Each point is reached from the start by the listed moves, each made once or not at all, plus a little noise. Is the number of moves made odd or even? Then give how often each move was made.
In the rows, 128 means zero.

Moves:
(1): [135 134 172 143]
(2): [120 144 123 158]
(3): [ 59 103 153 128]
Start: [116 166 158 145]
Points:
[ 46 165 217 192] -> odd (1, 1, 1)
[110 182 150 177] -> odd (0, 1, 0)
[121 173 202 162] -> odd (1, 0, 0)
[ 53 150 226 155] -> even (1, 0, 1)
[115 169 154 144] -> even (0, 0, 0)

Moves:
(1): [ 97 124 107 105 152 124 110  76 147 171]
(2): [172 137 122 176 154 127  99 101 150 102]
(3): [118 132 140 106 122 161  94 140 142 130]
(4): [129 103 108 138 145 119 125 138 139 148]
(5): [132 122 152 123 148 134 166 112 135 102]
(6): [136 133 128 115 126 130 158 118 175 118]
(7): [173 137 166 133 115  94  98 142 103 137]
(8): [126  91 130 139 117  78 119 122 124 135]
(9): [ 78 159 145 158 141  94 165 117 107 111]
Start: [138 134 130 131 131 126 118 146 151 167]
Points:
[100 128 189 150 163  11 139  76 127 181] -> odd (1, 0, 0, 0, 1, 0, 1, 1, 1)
[238 153 186 169 161 100 128 106 201 115] -> even (0, 1, 0, 0, 1, 1, 1, 0, 0)
[153 173 183 185 200  56 119  51 150 152] -> odd (1, 1, 0, 0, 1, 0, 1, 0, 1)
[148 135 185 195 193   7 109  48 148 157] -> even (1, 1, 0, 0, 1, 0, 1, 1, 1)
[185 149 160 139 170 168 121 106 240 106] -> even (0, 1, 1, 0, 1, 1, 0, 0, 0)
[ 53 107 124 125 164  62 121  88 216 213] -> even (1, 0, 1, 1, 0, 1, 0, 1, 1)
